Rows are points. Any point is a mix of the corners, with weights that add up to 1. It lies inside the corners' shape when no weight is negative. Say inside or outside, and name the corners with a negative weight.
In the rows, zero is written as 128.

Corners:
(1): [145 124]
(2): [162 160]
(3): [135 230]
Points:
[158 177] -> outside (1)
[154 122] -> outside (3)
[133 214] -> outside (2)
[140 181] -> inside
[157 169] -> inside
[135 203] -> outside (2)
[152 128] -> outside (3)
[156 170] -> inside
[151 209] -> outside (1)

Corners:
(1): [103 112 233 172 174 182]
(2): [130 189  79  45  48  55]
(3): [209 108 139 178 108  45]
(4): [127 163 157 201 161 137]
(5): [164 139  94 138 117 148]
(6): [ 96 140  44  53 144  75]
(7): [ 56  80 163 202 186 170]
Points:
[115 143  83  89 130  86] -> inside
[ 77 111 144 138 159 168] -> outside (3, 4)
[136 149 117 111 105 100] -> inside
[133 115 127 178 152 110] -> outside (1, 2)

Corners:
(1): [204 116  65  80 126 131 182 170 138 209 178]
(2): [ 79 120 157  83 157 164 112 161 124 154 101]
(3): [132 132 130  51 195 100 149 196  88  75  69]
(4): [ 71 141 111 188 125  76 125  52 102 134  68]
(5): [105 193 204 172  84 146 204  49  97 149 117]
(6): [113  98 120 236  90 190 107 187 111  94  60]
(7): [110 249 103 131  99 195 123 192 116 130 143]
(8): [178 153  50 165 113 143 162 191 113 167  40]
(9): [121 158 166 187 129  49 141  81 194 197 155]
(10): [151 133 175 221 118 242 168 157  82 215 113]
(11): [119 164 121  65 197  67 194  69 163 116 147]
(12): [202  87  44  66 162 150  82 168 152 140 104]
Points:
[121 158 125 141 128 130 151 111 130 151 117] -> outside (3)
[132 134 136 142 138 171 141 155 112 162 105] -> inside
[145 145 127 123 147 146 161 146 128 153 122] -> outside (4)
[186 114  93 115 148 144 145 171 126 144  96] -> outside (2, 4, 7)
[137 147 110 143 132 120 151 125 124 142 105] -> outside (2)
[125 130 132 126 151 144 149 126 113 129  91] -> outside (1, 7, 9)
[128 146 133 140 139 137 161 120 124 154 118] -> inside
[141 134 112 141 127 148 127 148 124 154 104] -> outside (11)

Corners:
(1): [182  94 186 112  55 104 160 184 187 156 167  75 120 178  83 169 125 141]
(2): [159 106 216 205 164 157 150 113  51 104 117  94 141 135 111  91 125 144]
(3): [154 114  99  63  96 132 158 173 111 165 147 114 137 148  62 160 115 162]
(4): [101 140 152 139 165 194 158 129 106 110 194 169 146  83 228  64  96 131]
(5): [210  93 145  74  92  98 112 128 139 150 128  65 126 204 107 120 111 131]
(6): [110 166 174 136 157 170 169  73  89 151 141 148 101 117 148 135 117 107]
(7): [133 140 164 183 147 154 125  99  57  84 117 164 126 104 149  72 194 100]
(8): [ 91 107 122 213 172  97 148  58  91 123 172 180 179  87 160 111 152  95]
(9): [119 173 144 137  76 136 164 157 188 138 127  85 136 184  74 108  55 177]
(10): [142 143 141 109 115  89 175 166 148 142 169 181 109 188 151 119  32 148]
(11): [183 175 139 180 153 170 157 101  96  76 144 106 190 172 161 146 139 102]
(12): [118  94 114  88 134  67 103 128 153 116 102 109 145 101 121 196 137 117]
(13): [129  90  86  80 152 136  68 132 168 154 128 104 123 204  53 168 147 131]
(14): [112 107 127 183 207 138 124  91 107 153 128 249 140  79 164  99 101  71]
(15): [ 89  82 104 191 155 149 154  91  81 124 140 100 133 139 155  89 119  48]
(16): [102  67  87 156 162 113 105  79 125 154  56 168 114 131 102 148 173 134]
(17): [181 145 103  98 129 130 141 127 167 180 160  88  62 161 110 105  92 125]
(18): [156 117 106 125  92 123  68 126 130 175  96  94  90 125  87 172  88 150]
(19): [158  68 116 103 141 134  78  95 141  99 127 168  92 114  58 163 112 126]
Points:
[130 115 126 139 146 130 136 109 119 123 139 146 138 132 136 122 132 111] -> outside (2, 18)
[130 103 113 112 142 124 106 123 141 136 127 117 128 155  99 150 132 122] -> inside
[132 128 147 159 136 143 140 117  96 127 134 139 138 138 131 110 129 123] -> outside (12, 17, 19)
[140 118 133 133 128 124 133 125 123 142 133 119 130 145 122 129 116 126] -> outside (19)
[139 127 141 162 141 141 146 107 104 128 141 143 133 129 139 110 113 114] -> outside (12, 13)
